Rows are points. Each copy is the shape, with its points in the same order, turned, moved and blurred by noise. Say if it was mirrored as well.
(in the rows, 128 means zero)

Shape (7 x 2):
[[155  86]
 [147 152]
 [114 154]
 [ 83 166]
 [125 141]
 [130 132]
 [ 46 121]]
Copy 1 (7 x 2):
[[116  80]
 [170 116]
 [159 142]
 [159 178]
 [151 130]
 [147 118]
 [103 195]]
Copy 1 is: only turned
Copy 2 (7 x 2):
[[ 87  99]
 [149 111]
 [161 146]
 [168 178]
 [150 128]
 [133 129]
 [117 217]]
Copy 2 is: only turned
Copy 3:
[[ 85 147]
 [150 144]
 [155 111]
 [171  77]
 [141 120]
 [130 124]
 [128  37]]
Copy 3 is: mirrored

Shape:
[[116 174 139 142]
 [ 85 185 131 162]
 [150  78 121  96]
 [137 162 167 144]
 [138 124 133 157]
 [104  59 142  82]
 [107 171 137 151]
 [ 71  97 169 104]
 [167 127 136  79]]
Copy 1:
[[156 185 120  95]
 [129 209 120  78]
 [129  84 129 141]
 [179 175 142 107]
 [138 160 136 138]
 [108  68 160 104]
 [144 191 122  93]
 [116 113 174  65]
 [177  98 106 125]]
Copy 1 is: only turned
Copy 2 (9 x 4):
[[118 173 127 131]
 [ 91 164 128 150]
 [176  97 118  65]
 [151 179 147 138]
 [147 121 117 133]
 [155 105 169  46]
 [111 162 125 148]
 [134 137 200  91]
 [173 159 108  64]]
Copy 2 is: only turned
Copy 3 (9 x 4):
[[ 94 153 135 146]
 [ 84 143 162 174]
 [164 112  78 104]
 [104 179 119 147]
 [147 144 128 145]
 [144  78  53 135]
 [ 98 145 154 155]
 [112  96  68 180]
 [130 144  82  82]]
Copy 3 is: mirrored

Shape:
[[172 118 105 133 123 128 131 129]
 [153 141 101  64  83 128 197 112]
 [ 58  70 103 126 198 134  91 150]
 [ 82 144 167 132 151 111 113  73]
 [143 144 150 161 122  80 140  87]
 [145  74 174 167 160 138 233 101]
 [121 138 122 101 164 122 154 133]
 [114 159 144 149 112 159 170 160]
 [ 92 136 118 157 143 129 183 100]
 [190 175  97 169 109 192 164 133]
 [129 115 135 112 156 169 112 105]
 [168 146 103 107 126 166 112 153]
 [116 134  71  93  93 195 105 168]]
Copy 1 (13 x 8):
[[137  90 124 142 137 106 154 129]
 [202 120 120 137 142  91  68 149]
 [114 140 114 115 161 232 201 163]
 [ 97 148 102  83 107 166 118  94]
 [129  96  95 110  87 117 137  78]
 [217 126 113  98 175 146 160  28]
 [145 107 137 109 146 147 127 139]
 [160 130 186 102 103 120 153 115]
 [168 127 122  60 129 132 150 110]
 [156 110 184 112 159  39 166 128]
 [101 152 130 131 165 136 143 122]
 [115  96 168 157 146 113 143 149]
 [132 148 174 160 137 122 153 206]]
Copy 1 is: only turned
Copy 2 (13 x 8):
[[ 89 108 131 153 130 112 119 114]
 [123  87  70 123 140  88 194 110]
 [150 181 148 202 116 214 114 121]
 [187 154 132  91 106 143 107 111]
 [133 131 161  84 123  94 118 110]
 [170  48 215 140 114 127 168 155]
 [141 137 116 154  89 120 152 129]
 [154 119 119 159 139  89 117 180]
 [189 121 155 146 140 104 138 122]
 [123  64 114 175 138  39  84 133]
 [149  99 107 154 101 156 103 111]
 [ 94 105  79 175 108 111  99 130]
 [120 126  44 214 157 126  98 133]]
Copy 2 is: mirrored
